Every row gives one point. The points of each table are mixes of a few directions, plus a little noise. How many directions does each table use, and how many do they share? Where both have some left over, give the other angles between the two spaces (their principal angles), to ten degrees, smallest first.
(in the rows, 128 means zero)

First:
[[ 77 120]
 [167 135]
 [ 78 120]
 [171 135]
 [146 130]]
Second (5 x 2):
[[162  85]
 [112 147]
 [157  92]
 [115 144]
 [ 94 172]]
Directions: first 1, second 1, shared 0; angles 60

First:
[[144 119 142 104]
 [124 129 124 132]
 [141 133  96 125]
 [ 95 132 164 158]
 [ 63 145 153 201]
 [152 128 107 109]
 [196 114  93  55]
 [117 128 144 136]]
Second, 8 rows:
[[117 138 105 150]
 [144 136  73 125]
 [ 99 134 145 159]
 [135 137  85 136]
 [ 90 141 126 173]
 [167 105 171  67]
 [125 106 213 105]
 [148 125 109 109]]
Directions: first 2, second 2, shared 2

First:
[[118 108 209  91 176  56]
 [136 154  81 147 107 161]
 [122 102 156 119 135 114]
 [134 153 109 133 126 133]
 [145 217 105 122 157  98]
 [126  95  95 151  87 182]
 [123 102 139 128 122 132]
 [122  93 131 133 112 146]]
Second, 8 rows:
[[101 152 150 140 132 136]
 [ 96 115 101 124 124  96]
 [135 148 173 123  70 122]
 [161 127 144 174 172 171]
 [142 123 115 118 170 159]
 [157 118 147 157  99 118]
 [144 137 140 130 156 164]
 [ 91  96  57  57 101  64]]
Directions: first 2, second 4, shared 0; angles 70, 80

First (10 x 8):
[[116 131  88 215 102 176 111 165]
 [107 140 123 151 131 149 125 126]
 [ 79 181  98  61 123 104  87  97]
 [157 103 104 182  98 142 125 172]
 [163  96 159 135 140 123 158 135]
 [153 127 108  69 103  80 107 134]
 [104 144 147 117 152 134 135 101]
 [ 76 152 168 147 176 168 152  88]
 [144 118 132 113 125 114 130 132]
 [180  92 157  87 132  87 150 132]]
Second (10 x 8):
[[137  72 113 105 134 141 101 156]
 [140  51 108  97 137 146  91 167]
 [124 151 134 137 125 123 139 116]
 [131 107 123 119 130 133 118 139]
 [110 244 158 176 115 100 183  69]
 [121 175 140 147 123 117 150 104]
 [135  82 116 109 133 139 106 151]
 [115 211 149 162 119 108 168  86]
 [140  51 108  97 136 146  92 167]
 [127 135 130 131 127 126 132 124]]
Directions: first 3, second 1, shared 0; angles 60

First:
[[128 128 129 127 128 128 127 127 127]
 [ 95  95 238  85 124  98  77  61  65]
 [122 122 148 120 127 122 119 116 117]
 [118 118 162 115 127 119 112 108 109]
 [134 134 108 136 129 133 137 141 139]
 [154 154  40 163 131 153 170 182 178]
 [145 145  72 150 130 143 155 162 160]]
Second:
[[107 101 197 109 137 123  44  80 111]
 [148 155 164  65 112  83 107 153 105]
 [138 138  73 157 129 146 176 152 150]
 [118 119  89 170 128 149 206 125 128]
 [134 135 184  74 123  96  57 125 112]
 [123 123 103 154 130 144 163 127 134]
 [145 145  86 138 129 137 136 159 156]
 [111 107 127 155 135 147 134 103 128]]
Directions: first 1, second 3, shared 1

First, 11 rows:
[[108  84  99 107 179  83 113  84  83  67 149]
 [ 87 103 127 108 143 115 148 100 120 135 146]
 [201 152 136 145  94 130 142 199 136  88  48]
 [116 156 131 151 126 165  82 101 146 191 193]
 [143 149 149 134  92 146 154 168 154 151  93]
 [ 82 105 121 113 151 118 128  86 118 140 168]
 [201 167 118 168 122 148  65 154 128 110 124]
 [149 152 144 141  96 150 138 161 153 153 106]
 [111 117 123 120 140 120 129 111 120 123 141]
 [163 137 125 140 124 128 115 149 126 107 108]
 [ 47  85 134  85 138 105 195  98 126 145 134]]
Second:
[[127 140 110 142 125 163  75 125 154 116 106]
 [107  92 131 142 120 128 137 102 142 148 122]
 [106 117 158 114 116 181  94 106 140 160 166]
 [141  75 132 153  98 136 186  94 112 119 141]
 [182 113 119 157 146  26 160 161 109 106  79]
 [ 66 127  97 108 127 117 215 104 123 127 138]
 [128 194 138  84 163 117  75 178 125 136 134]
 [164 161 136 120 131 155  84 152 120 109 140]]
Directions: first 3, second 5, shared 1; angles 40, 90
